Each row of a before or after table is a point. One or more steps were done to the points. Then noise was added and the rows were shuffled. The steps act on how far a point lies along the listed directions, d1 being the first. Write out the steps. A step turns or swaps two directions, mirrors them in a line or flattens them onto one, adds a multiple of one to another, or multiplies one. Angles are multiples of 10 degrees, from the lower direction toward the higher: turns from -170 to 170, lines from 10 to 170 but not 90. Use the fewest steps. Two steps may share a direction if one is a turn and the other turns, adds or multiplies; they go together, in the order done. Otherwise the lowest direction goes first.

Directions:
(1): [-36 -46 -10]
(2): [ 47 -35 -10]
(3): [ -1  14 -57]
Before (12 x 3):
[[  3  11  46]
 [-13  10 -34]
 [  6   8 -30]
 [ -6  20  -2]
 [-10  51 -10]
 [ 21   8 -49]
 [-18  -4  42]
 [  3  -1 -29]
 [ 19  61  43]
 [  6  -8   8]
 [-16 -20 -27]
 [ 23  38  36]]
After (12 x 3):
[[ -5 -31  12]
 [-69  40 -58]
 [-14  61  -5]
 [ 13 -69   5]
 [  9 -11  34]
 [-10  43 -33]
 [-29  20 -51]
 [ 22  -5  -7]
 [-35 -11  28]
 [-39  18   0]
 [-93  27  -2]
 [  5 -30  15]]
Steps: turn d1 and d3 by -130 degrees; multiply d2 by 2.5

Directions:
(1): [-52 -28  20 -16   9 -27 -32 -58]
(2): [ -9  63  28  41  21 -33 -32  12]
(3): [ 30  28 -49 -50 -10 -43 -27 -10]
(4): [-34  27  18 -13 -80  -6  20   6]
(5): [ 60 -12  65 -13  -9 -26  12 -18]
(6): [-11 -45  11  -9  -7 -33 -31  70]
Before (12 x 8):
[[  2  36  34 -15 -43 -49 -11  13]
 [  2  -9   4 -29 -40 -22   6  -9]
 [-34  13  30 -25 -13 -90 -58  39]
 [-31  25 -26  34 -34  60  29  30]
 [-10 -25  52   3  32 -29 -68 -17]
 [ -3   6  79 -16 -56 -51  -8  57]
 [-16   0 -17 -34 -71  43  55  29]
 [-27 -11  53 -42 -55 -10  -3  27]
 [-61 -57  -2  48  72  -7 -39  -5]
 [-57  -7  30  51  53  34 -10  -4]
 [ 23   3  17 -17 -47  -3   5  53]
 [-69 -27  19  33  20  17 -28 -29]]
After (12 x 8):
[[-13   9  25  16 -33   2  17  13]
 [ -5 -34  14 -52 -57   1  24  14]
 [ 54  13 -65 -39  25   0  -7  15]
 [-60  46  28 -24 -61 -29  -8 -11]
 [ 63 -17 -12   3  17  42  -1  40]
 [  4 -60   6  -7 -14  40  50  45]
 [-11 -40  17 -19 -41  23  36   2]
 [ -9  17  23 -38 -57  11  14  31]
 [-33 -12  26 -24 -35 -12 -15 -14]
 [ 55  24 -53  -6 -10  14   2  38]
 [-31  15 -27 -34 -39 -21 -25 -31]
 [ 64   8 -65  18  45  -6  -6  45]]
Steps: turn d1 and d3 by -170 degrees; mirror d2 and d4 in the line at 100 degrees; multiply d5 by 0.4; multiply d6 by 0.4

Directions:
(1): [ 77 -11 -36 -11  32  -3  -7  39 -24 -32  34  32]
(2): [-15  19 -62 -38  -2 -69  -3 -21  21  -2 -38  33]
(3): [ -4  43  10 -33   3  -2 -58  -9  31 -57  32 -47]
(4): [  1  -3  75   9  17 -73   8  42   3 -20 -16   9]
(5): [ 27  19  19 -54 -57 -16  39   5  13  42  52  -1]
Before (14 x 12):
[[ 19  23 -20 -48 -31 -12  17  -8   8   1  36  -2]
 [ 29 -24  -8  15   5  36  20  15 -38  -2  11  13]
 [ 40   1  14  12  22  -4 -13  19  -5 -30  15  -8]
 [ 10  -1   6 -10 -31  40   5  -3   7  11  48 -33]
 [ 25  31  13 -25 -22  28  -7   1  -8   0  44 -15]
 [-17   7   8 -17 -50 -25  43  -7   9  63 -15  15]
 [-23   3  21   4  -2 -24 -14   8   4  -7  -6   7]
 [ 23 -15 -52  -3 -17  37   7  -5 -21  23   5  22]
 [ 24  16 -11 -30  -3 -10 -13   5  16  -7  30  22]
 [ 21  -4   8  26  16 -10   1  17 -14 -17   8  17]
 [ -5  26 -13 -17  -3  -9 -18 -22  24  -4   4   0]
 [-16  -1 -30  -5  -8  -3  -8  -8  -4  29   8   8]
 [  4  10 -35   1  -5  33   5  -9  -2 -15   8   6]
 [ 26 -28 -11  34   5  62  26  12 -30  31   7   0]]
After (14 x 12):
[[ 27 -12  20 -23 -64  11  57  11   4  59  55  -4]
 [ 44  36  23 -84 -75 -11  47   8  14  28  95 -16]
 [ 41  18  17 -40 -25   5   2  13  15   9  62  12]
 [ 39 -16   1  31  27  12  -2  20 -18 -15  -2   6]
 [ 14 -22 -48  17  12  -6  32   5 -19  31 -38  36]
 [  1  49  11 -88 -95 -53  44 -14  41  67  35  -2]
 [  3  23  20  -6  -5  13 -15 -11  18  -2  26 -15]
 [ 22  -1 -41 -27 -15  -9   1   2  -7   8   3  23]
 [-14  11 -15 -17 -10 -13 -17  -4   5  16  19  -2]
 [-26   1  14  11   1  -2 -20   1   1  -9  -4   1]
 [ 21 -21 -36   3  11  -4  23   9 -31   1 -17  36]
 [  3   8 -16   9   4  21   5   0  -4 -21   1  10]
 [ 15  -8 -16  31  25 -10  -8   8 -16 -20 -10  24]
 [ 45  20  33 -36 -54  20  44  14 -17  50  63   4]]
Steps: turn d2 and d3 by 70 degrees; multiply d4 by 0.4; multiply d5 by 2.5

Directions:
(1): [-60 -10 -46  26 -31 -13  26 -28 -17   7  -6  21 -24  23  95  -2  39 -30
  33 -40   3  -5 -26  -4]
(2): [ 28  21  21 -55 -74  24  31  34 -31  33 -17 -25 -38 -20  18  -7  45  39
 -29 -18  19  27  19 -41]
Before (8 x 24):
[[-27  13 -29  -9 -58   9  50   5 -15  44 -28  -6 -38  11  66   6  42  16
   -7 -43  10  12 -29 -31]
 [-44 -27 -43  22 -57  -5  30 -21 -31  12 -15  19 -25  15  95 -16  46  -4
   15 -48  14  -3 -21  -2]
 [ 40   9  39 -62 -24  20  22  33  -5  36 -20 -36 -21 -13 -12   4  28  42
  -44  -2  18  25  17 -15]
 [ -3 -14  20  24  40 -15 -15 -15  20   9  24  13   8   8 -39   7 -46  17
  -10  19 -13 -18   8  -5]
 [-39  -9 -36  45  10 -32   9 -32  -6   5   5  18  -6  11  47   5  13 -46
   25   4   3  -8 -18  22]
 [-40 -23 -23  47  29 -20 -27 -38  10 -26  38  38   8  27  29   7   5 -46
   48   1   2  -5 -15  22]
 [-85  11 -34  11 -28   5  37 -11 -21  -9 -13  22 -27  27  91   6  17  -6
   22 -27 -10   0 -13   2]
 [ 67  10  57 -70  -1  17  -5  41   3  -5  10 -24  -1 -54 -85   5  -9  64
  -45  12  -2  22  54 -25]]
After (8 x 24):
[[  0 -13  25  20  37 -10 -17  -8  18   9  23  11   8   2 -46   6 -47  22
  -13  19 -14 -18  10  -4]
 [-21  20 -26 -17 -61   8  49   8 -18  47 -28  -8 -36   8  56   1  39  20
  -10 -37  14  12 -28 -29]
 [ 20  -3   1 -36 -85  20  35  27 -39  27 -27 -12 -38 -15  38 -21  53  42
  -29 -32  24  21  10 -29]
 [-71 -38 -50  54  65 -40 -13 -57  26 -45  26  50  20  14  35  15 -19 -39
   53 -24 -23 -28 -18  31]
 [ 55  14  46 -41 -18  23 -19  29  -5   3  27 -13 -10 -20 -54  -1  10  27
  -21  23  25  29  37 -22]
 [ 42  20  30 -31 -30   4  12  29 -18  29  -5 -25 -22 -30 -27  -2  15  19
  -35  26  18  21  26 -16]
 [-15  36  24 -55 -66  34  40  40 -36  12 -20 -14 -34 -10  29   5  24  53
  -27 -10   2  29  26 -29]
 [-55 -25 -31  29  21 -17  12 -33  13   7  -9  13  -1  35  72  12  20 -30
   24 -27   5  -9 -33  25]]
Steps: swap d1 and d2

Directions:
(1): [ -8  -3 -24  19 -58 -16 -28 -12  19  10 -25 -50  50  -2 -11 -17 -39 -13
  27   3 -24 -10 -27  23  37 -41 -79  44 -39  39 -26 -57  14 -36  28  -6
 -72  37  53 -18  -5 -27  48 -24 -33 -26  13  40   4 -12  12 -20 -33   2
  45   3  42  27  31 -59  22  23 -18  16]
(2): [-37  28  20  15   8 -23  10 -15   7   9 -16  95 -32 -47 -61  44 -36  31
 -29 -21  38  49 -24  34 -11  46 -23   6 -29   5  -9   0 -14  36  14  22
 -37   3  26  -8  14 -39  13 -14 -61  30  -7  24  48 -19 -20   9  30 -50
 -16 -11  36  13  -6  65 -34  52   9  51]
(3): [-65 -22 -33 -13 -35 -31 -25  23   7 -13  15   6 -11  26  -1  35 -19 -32
  13  -4  45   0  43 -11   0  -3  11  43  -2  -8   7 -62  44  74  -4  -6
  -5 -61  42  47  -1  68 -17  -8 -50  17  38   8   7  22  -2  28 -49 -20
  -2  66 -24 -29 -72  -6  39  10  10 -36]
(4): [-25 -18  -4  -7  17  -7  16 -22 -23 -71  35 -39  20   5 -14  -9  55  23
 -40   9  36  30  19 -73 -39  51  20  -6  12  34 -22   4  18 -35  32  12
   1  -3  30   6 -30 -52 -29  23 -27 -29   6  66   5  -2 -71  50 -17  10
  70 -27 -46 -25  13 -33 -16  40 -33  19]
(5): [-34 -39  15 -34  32  49  12 -13 -13   7 -82  49  75 -31 -19  22 -25  32
   0 -11  -1  13  -6 -14   6 -53  28  60 -10 -27  -1  -3  23 -13 -22  12
  36   6 -32   8  25  27 -22  22  21  -2  44 -22  50  21 -47 -32 -33  14
  59  12 -53  76  17 -15  -7  -6  18  41]
Before (10 x 64):
[[ -9   4   2 -11  15  -6  16   7 -21 -28  15 -16  -3   7  -9  -8  20  -2
  -13   7   8  11  17 -17 -26  22  31  -3  13  -4   5  -5  -3 -19   8   0
    5 -10  -9  -5 -15 -13 -23   9   9 -13  -8   6 -13   6 -18  24  13   9
    9 -10 -34  -3  -3   1 -10  19 -12  -7]
 [  6  -3  21   3   6   1  13   0  -3 -23  19  29 -21 -11 -11   3  28  23
  -11  -4   9  15  13 -31 -35  33  27 -19  21 -10   1  20 -20   7  -5   8
   16   0 -14 -11   4 -15 -23  11   0   9 -20   5 -13  -4 -20  13  19   8
  -19 -18 -20 -15   4  36 -36   1   0  10]
 [ 31  12  27   6   9  10  20 -21  -4  -2   1   0  12 -21 -24 -15  20  11
  -12   9 -22   5 -31   5  -6  39 -27 -50  -9  28 -26  33 -22 -54  22   7
  -25  58   2 -39  -9 -80  14   9   8 -21 -27  35   5 -28   6   1  48   8
    5 -70  29 -13  39  21 -27  25  -4  55]
 [  6 -23  -5 -12   5  15   5  -3  -9 -44  13 -68  42   4   6 -28  21   9
   -5  14   0   3  12 -47 -12   8   5   3   0  17 -17   0  22 -30 -15   6
   15   4   8  19 -25 -11 -27  21  18 -20   3  29   2   7 -24  18 -24  38
   49  -9 -52   6  17 -62  18   4 -16  -5]
 [ 46  49  17  40  -7 -26 -25 -25  21  19  22 -14 -48 -13 -20 -19 -10  19
  -22   1 -17  -1 -30  46  16  30 -66 -46 -31  29 -12  17 -48 -44  27  17
  -50  57  34 -48  -7 -95  63 -14 -25  -9 -49  35 -14 -40  14  -1  59 -12
  -26 -57  68   5  37   4 -18  18 -17  15]
 [ 28  13  -1  27 -24 -30 -22 -30   0   2  13 -39  30  -5 -17 -27 -15   6
  -10  16 -15  -9 -27   9  20  -1 -57   2 -23  57 -36 -12 -21 -63  52  -9
  -85  32  62 -25 -17 -70  52 -30 -33 -20 -20  53 -12 -35   0   2  27  -2
   44 -32  62   1  57 -45 -14  40 -46  14]
 [-15   7  11  -8   9  12  -5  16   3   6   2  34  -2  -4   7  17 -17   2
   18  -9   5  13   4   7  -9  -4  32  -2  -9 -29  14  -2   6  17 -15  -9
   16 -11 -22   7   3  12 -18   9  -2  15   1  -8   5   5 -13  -7   7  -6
  -17   2 -21   5 -16  27 -12   5  13   2]
 [ -5  -7  -1  -5  14   4   2  -4  -6 -36  25 -33  12  16  12 -20  17 -11
   -6   7   7 -12   5 -48 -11   6  12   9  20  13  10 -17  20  -9  18   5
    9 -22   2  17 -17  18  12  10  12  -4  12  16  -6  19 -18  10 -19  22
   27  -8 -14  -9 -20  -5  17 -14 -19 -17]
 [ 43  27  36  32  20  12  21 -23   3  11 -16  41  -6 -39 -12  -1 -11  21
   -8 -16 -14 -14 -40  10   5  12 -18 -27 -15  11 -11  40 -37 -33   0   0
  -15  47 -16 -28  -1 -50  21   0  10   2 -22  10  10 -28   7 -10  49  -1
  -11 -50  31  33  36  32 -34   2   2  32]
 [ 41   5 -24  21 -30 -21 -22  22  11  14  25 -75   2  35  32 -45  17 -27
   34  16 -40 -23   1  -3  21 -22 -32 -14  -9  11  -2 -15 -12 -45   2 -27
  -27  23  14 -11 -19  10  32  -2  -3 -16  -9  20 -33 -12  44 -11 -10  23
   -1   7  19 -19   9 -51  34  -6 -28 -19]]
After (10 x 64):
[[ 30  14  29   5  10  10  21 -21  -3  -1   2   6  12 -25 -27 -10  18  13
  -16   6 -20   8 -34   7  -5  42 -30 -52 -10  27 -25  33 -25 -52  22  12
  -28  58   4 -39 -12 -84  14   6   4 -16 -25  36   9 -29   4   2  49   5
    5 -72  33 -14  42  25 -31  26  -7  57]
 [  1   0  22   3   6   1  14   0  -3 -20  18  36 -22 -13 -15   4  27  24
  -14  -6  12  19  12 -30 -35  35  29 -20  18 -11  -1  20 -21  12  -4  11
   13  -1 -15 -12   5 -18 -21  11  -3   9 -22   8 -10  -4 -20  12  21   5
  -22 -19 -18 -15   4  40 -38   4   1  14]
 [ 43   5 -24  19 -29 -20 -20  25  12  12  26 -80   1  39  32 -46  15 -31
   35  19 -39 -23   1  -5  21 -24 -32 -13 -10  12  -2 -13 -11 -45  -1 -28
  -26  24  14 -11 -19  10  33  -2  -1 -17  -8  19 -34 -12  44 -11 -11  23
   -1  11  21 -18   9 -54  33  -6 -28 -21]
 [ -8  -2  -1  -7  15   2   2  -8  -3 -35  23 -26   7  13   6 -18  13  -7
   -7   3  11  -7   4 -45 -11   9   9   8  16  11  10 -15  18  -7  21   7
    8 -22   3  16 -15  17  12  10   8  -1  11  21  -3  19 -20  13 -14  19
   28 -10 -10 -10 -23  -2  15  -7 -19 -11]
 [ 22  15   1  27 -25 -31 -21 -31   1   2  11 -31  29 -10 -22 -22 -17   9
  -12  11 -10  -6 -29  13  21   2 -56   4 -27  56 -39 -12 -20 -61  52  -7
  -88  30  63 -23 -17 -75  54 -34 -39 -17 -21  54 -10 -37  -1   3  31  -7
   42 -34  65   4  58 -40 -20  47 -45  18]
 [  1 -20  -1 -11   9  10   9  -6  -8 -42   9 -54  36  -4  -2 -21  17  14
   -9  12   6  11   4 -42 -16  14   2   5  -6  20 -21   1  20 -28 -10   8
    9   2  12  19 -24 -18 -24  19   7 -14   3  32  14   3 -27  19 -19  27
   45 -10 -44   7  15 -54  13  11 -16   1]
 [-12   4   4 -10  15 -10  18   5 -21 -28  13  -7  -7   3 -15  -5  20  -2
  -15   6  10  18  13 -16 -26  27  30  -2  10  -4   3  -5  -3 -17   9   3
    1  -8  -5  -4 -14 -16 -22   5   1 -11 -12  10  -9   5 -20  26  15   6
   10 -10 -30  -2  -2   8 -17  25 -10  -3]
 [-13   5  11  -9   7  12  -4  18   4   4   4  30   0  -3  10  16 -15   2
   20  -9   5  11   4   5  -8  -5  36  -1  -8 -29  15   1   7  15 -14 -11
   16 -11 -23   5   2  16 -20   9   0  11   0  -7   3   7 -14  -8   7  -4
  -17   2 -22   5 -14  24  -8   1  13   2]
 [ 48  48  17  37  -7 -26 -26 -25  20  21  23 -13 -48 -11 -20 -19 -12  19
  -24   2 -18  -1 -30  45  14  27 -66 -46 -33  27 -16  15 -46 -47  29  17
  -47  56  35 -49  -8 -95  61 -15 -23 -13 -50  34 -17 -41  15   0  59 -11
  -24 -57  66   4  34   3 -17  17 -15  14]
 [ 44  29  33  31  22  12  20 -21   2  12 -18  40  -5 -40  -9  -2 -10  22
   -8 -15 -14 -14 -37   9   6  10 -17 -29 -12  10 -14  41 -37 -33  -2  -1
  -16  46 -19 -29  -2 -50  19   3   9   1 -19  10   7 -26   7 -12  48   1
  -13 -49  33  33  37  32 -33   0   0  30]]
Steps: add 0.3 times d4 to d2

Directions:
(1): [ -7 -12  -6 -35  34  31 -38 -26  18  57  35  -3 -13   8 -23 -10 -33  28
   1  19 -21  38 -14 -13 -30  57  38  -2  45  32  58 -35 -51 -40  -1 -28
  26 -28  23  51  31  51  23   6  40  31  10 -39 -31 -47  27  40  25  14
 -49   1  24  38  47  20 -84  31  -8  19]
(2): [-11 -21  29  -1 -15  23  43  69   7 -49  44 -34  -1  -6 -28 -42  95  28
 -23 -18 -14  29  26 -55   6 -12  32 -26 -37  18   4 -11 -80 -14 -12  -9
  25 -50 -11  51 -27  12  47  47 -11 -31 -11 -24 -13 -23 -47 -76   5   0
   4  25  17   3  19 -25  45  -6  23   9]
(3): [ 10 -52  20  66  26 -16  13  19  46  64  15  20 -30   7  15  31  36  67
 -54  14 -36 -68   7  34 -25  19  56  16  49  65 -28   4 -61 -11  28  27
 -53  19 -49 -21   4   2 -24  -5 -25 -22 -26  30   7   2  23   4 -53  18
  24  11   1  -6 -26 -24   4  36 -32  10]
(4): [ 18 -18  22 -15  -2 -59  -7  55 -30 -29 -61 -68   4 -17   0  67   2  44
  -5  20  30 -14   7 -24   0  13 -36  25 -58  26  60 -42 -31  54   5  -2
 -14   7   3  52  64  14  17 -40 -17 -13 -31  64 -10 -28  48  20  22  -6
  19 -13 -41  53 -30  19 -16 -13  31   0]
(5): [ 20  70  -8  19   3  17  42  -9  44  21  24  40 -20 -37 -40   0 -20  -7
  42  13  19  -2   0 -12 -84 -63  -7 -21 -10  41  31  22   8 -26 -41  39
 -21 -25 -13 -45 -30  30  39 -90 -35 -37 -61  -2 -34 -19  -4  15  38  16
 -20  -2 -29  12  -5   8  20  -5  58  45]
Before (12 x 64):
[[ 12  57 -16   8  -9 -12  37  13   6 -18 -44   7 -21 -31 -53  36 -17 -17
   33  14  51 -16   6 -32 -84 -34 -29   0 -45  44  60   3  23  -3 -41  26
  -10  -9  -3 -12  17  34  44 -92 -39 -34 -52  36 -43 -20  23  36  55  28
   -8 -19 -55  26  -7  38   4 -24  66  36]
 [ -1   9 -10  16  38  31 -10 -32  41  95  24  42 -29   0 -19  16 -56  18
   34  32 -21  -3   4  -7 -66   8  39   7  75  67  41  -4   1 -43   8  32
   -1 -18 -10  -7 -10  46   5 -39 -11  -2 -23   6 -35 -37  23  68   6  12
  -57 -18  -4  22  32  11 -48  19  19  49]
 [-21   4   7  12  -6  -6   8  13  12  -7  11   4   9  10  13  -5  16 -16
  -25 -15  -8  -8   2  -7  38   6  -7  -1   2 -26 -37   8   6   6   2  -8
   -3  -1   9 -22 -44 -27 -16  22   4  -4  31   1  17  31 -34 -29 -15  -3
   15  -5  19 -27   9 -28  43  -3 -19  -2]
 [-14   2  11 -21 -10  22   3  17 -11 -25  40 -24  15  -4  -7 -36  39  -9
   -4 -16  -3  39  27  -7  38  11  18 -13   0  -6  -5 -15  -1  -7  -3  -6
   38 -18  32  37 -14  12  11  46  15  -3  29 -25  -5   0 -36 -17  18  -1
    6  23  26  -5  24  -5  13  -3  -6  -3]
 [ 10  17 -22  -4  21 -25 -32 -49 -12  29 -13  18 -13  13  27  26 -49   3
   -2   3   6  -7  -5  55  -4  34   4  18  41   0  25 -18   9   0  25   2
    2  28  17 -19  29  -6 -24 -23   0  36   3   1   0   1  39  41 -18   3
  -15   1 -15  11 -10  21 -43  29 -40 -13]
 [ 12  43 -13 -22  14 -28 -22 -32  23  58 -15  20 -10 -18 -32  37 -62  23
   35  43  20   1 -18   1 -62   9   7   6  19  53  74 -26   3  -6 -13  29
  -33 -11  -8  -3  26  37   8 -63 -13  13 -33  25 -44 -29  52  66  34  26
  -28 -29 -34  72   8  12 -61   9  32  25]
 [ 13   8  -6  16  37  21 -21 -40  22  71   7  12 -14  18   2  24 -51  17
   16  37 -29 -39 -14  30 -35   9  51  18  51  19  20   0  -2 -11  17 -16
  -12   9 -15 -13  17  14   6 -20  25   1  -6  11  -1 -14  42  49  -2  14
   -8   5   5   0  24  12 -42  18 -29   0]
 [ -5  13 -18   2   7  23 -34 -58   7  52  11  35  -4  25  13 -38 -61 -23
   14   7 -12  25 -25  27   2  24  18  -2  53 -16  -2  17  35 -30   4 -19
   10  -7  18  -7  -3  16 -23  16  30  47  24 -12  15   3  19  27   9   5
  -16   5  40  -5  20  -6 -45  14 -34  -5]
 [-14 -11  -1 -42  -3   5  -4   7  11 -20  30 -23  10  23 -24 -33  -2   1
   28   2  16  35  12 -24  -5 -11  21  -1  -4   6  39 -29 -16 -11 -17 -22
   36 -34  39  26   4  35  23  17  15   9   0 -12  -6 -13 -18 -11  18  -1
  -13   0  -1  17  15  -6  -9   8  13 -12]
 [  0 -46  34  13 -18 -55  10  81 -17 -37 -12 -47   0  -7  23  30  62  65
  -19  -9  -3 -25  31 -21  22  -3  -5   8 -55  36  13 -11 -57  32  25  16
  -27   6 -20  29   9 -22  -1  28 -27 -48 -32  44  20  20   7 -35 -13 -22
   59  -5 -33 -16 -27 -30  47  -3  17 -12]
 [ -2  80 -19  -4 -15  59  57  -4  28   3  36  38  -2 -19 -27 -58 -10 -12
   39  -5   4  40  -3 -15 -33 -67  12 -50  -9  12  13  31   7 -32 -23  12
   -3 -23  -3 -26 -60  11  31 -21 -17 -14  -5 -34 -36 -16 -49 -37  35   8
  -23  27  13  -5  13   4  21  -6  29  11]
 [  8  38 -13 -22  15 -38 -30 -13 -25  32 -36  11 -16 -26  -8  36 -53  -5
   32  24  19  21 -10   0 -31  -9 -41   9 -24  33  69 -30  26  23 -27  -5
    7  -7  38  12  28  28  20 -55  20   5 -21  40 -33 -41  49  84  36  -5
  -39 -15 -19  44   5  44 -46   7  24  20]]
After (12 x 64):
[[  5   8  12  21  -6  -8  41  34   3 -30  33  -9 -20  -3  -1 -15  69  28
  -26 -21  -4   2  29   1  -3 -12  34 -11  -7  25  11 -11 -67 -10  10  12
   12 -20 -14   8 -19  -2  26  11 -38 -19 -29  -9  -9 -12 -21 -53 -24   3
    1  28  -9   5 -10 -15  40  19  -3   2]
 [  3  57 -32  20   3  18  33 -25  29  26 -11  44 -27 -21 -48   6 -29 -28
   27  11  27 -15  -1 -11 -94 -27   4  -8   3  46  40  19  24 -38 -35  24
   -6 -10  -1 -36  -6  37  32 -73 -23 -22 -33   5 -43 -12   9  38  43  35
  -26 -13 -31   9  14  32  -8  -4  42  39]
 [-21  13  -2 -23  -4 -12 -16   8  -8 -11 -10 -20  18   6   8   6 -21 -21
   -7  -6  10  17  -8 -18  37  24 -26   2 -11 -36  -1 -15  14  18  -7 -25
   12  -4  35   6 -14 -12  -4  11  22  14  38   2   5  14 -14  -5  16  -6
    0 -16  13  -5  19  -8   8  -6  -8  -2]
 [ -4 -35  -3  -4  20 -21 -23 -21  29  42  17   2  -3  33   2   5 -27  25
    7  19   2 -24   2  29 -15   9  39  23  48  27  13 -22  -7 -11   8  -2
   -5   5  18  -9  19  25 -23   0   8  13  -2  17   8   4  17  27 -16  10
    4  -6  -7   8 -11  -9 -32  34 -24 -16]
 [ 11  64 -25  -1  17  16  12 -34  23  57 -14  35 -10 -12  -3   8 -76  10
   30  21   7   6 -24  23 -43 -24  -1 -12  23  25  43  11  25  -6   0  13
  -34  17  -3 -31   0  18  -4 -60  -5  13  -5   8 -34 -22  21  43  27  10
  -21   3  -8  23  -6  29 -46  10   5   7]
 [  4 -18  26  38  -2   3  22  37  20  18  22  -4 -13  11  -4 -21  35  39
  -27   5 -19   4   5  -9  -9   3  40  -5   9  37   0   5 -56 -19   3   2
  -12 -29 -21  22  -7  23  10  19 -14  -8 -23  20   7 -18   6 -32  -4   8
   16  24  27   7  -6 -33  15  13  -7   8]
 [  8  -3  18  69   7  -4  47  32  41  41  11  32 -28  -9  -4  24  25  33
   10  16 -17 -55  32  -4 -49 -48  29   3  27  72 -12  23  -5 -14  12  69
  -33  -5 -57 -42 -42   7  -2 -38 -65 -58 -53  48 -13  -5  -9   4 -27   3
    0  -7 -30  -5 -16 -22  51  -3  34  39]
 [-11   8 -16 -34 -22 -31 -38 -19 -44 -29 -26  -6  22  11  34   7 -43 -26
   36 -16  13  13   1   9  45   1 -49   3 -27 -42   3  12  62  24  11  -3
    8  32  26 -11  -2 -39 -32  31  19   9  25   4  33  46   4  11   8 -35
   27 -23 -20 -34   0  -4   5  -8  -4 -31]
 [ -4 -14   2  -7  17  -5 -31 -20 -10  32   4 -10   5   6  21  14 -16   8
  -10   6  -4  -1  12  37  33  44  16  17  39   7  -4 -22  19   4  23   1
    4  24  29  19  23  10 -28  18  22  17  36   9   7   3  21  43   1   2
   14   8  16   4   4  10 -36  18 -38  -8]
 [  9  28  12  35  -1 -15  38  15  52  34  26  39 -20 -21 -35   1  33  34
   -2  20  -2 -29   5  -2 -60 -35  39 -14  11  67   8  11 -34 -22 -13  58
  -52 -26 -53 -29 -34  13  15 -32 -53 -33 -52  18 -33  -7  -3 -11  -8  31
    3  -3 -23  31  -7 -33  30   9  30  30]
 [  2   9  11  34  14  -4  24  26  30  45  35  42 -39 -26 -25 -10  39  33
  -13  12 -25  -4  10  -4 -56 -26  31 -16   5  76  20  -6 -46 -19 -28  18
   -7 -33  -6  -2 -29  27  35 -15  -6 -35 -39  16 -34 -42   5  21   0  12
  -25  14   9  14  12  -2   9  29  15  33]
 [ 16   5  21  46   2  11  47  36  23  -1  15 -10 -11  -1  -9   7  45  27
   -3  12 -23 -51  16  -1 -20 -50  46   1 -12  20 -13  18 -30   6   5   7
  -22  -8 -45 -14 -27 -11  28  -5 -20 -56 -33  28   5  -1  -7 -34 -14   8
   36  23  -6 -22   1 -20  58  -6   0  -1]]
Steps: turn d1 and d3 by 90 degrees; mirror d2 and d5 in the line at 100 degrees; multiply d4 by 0
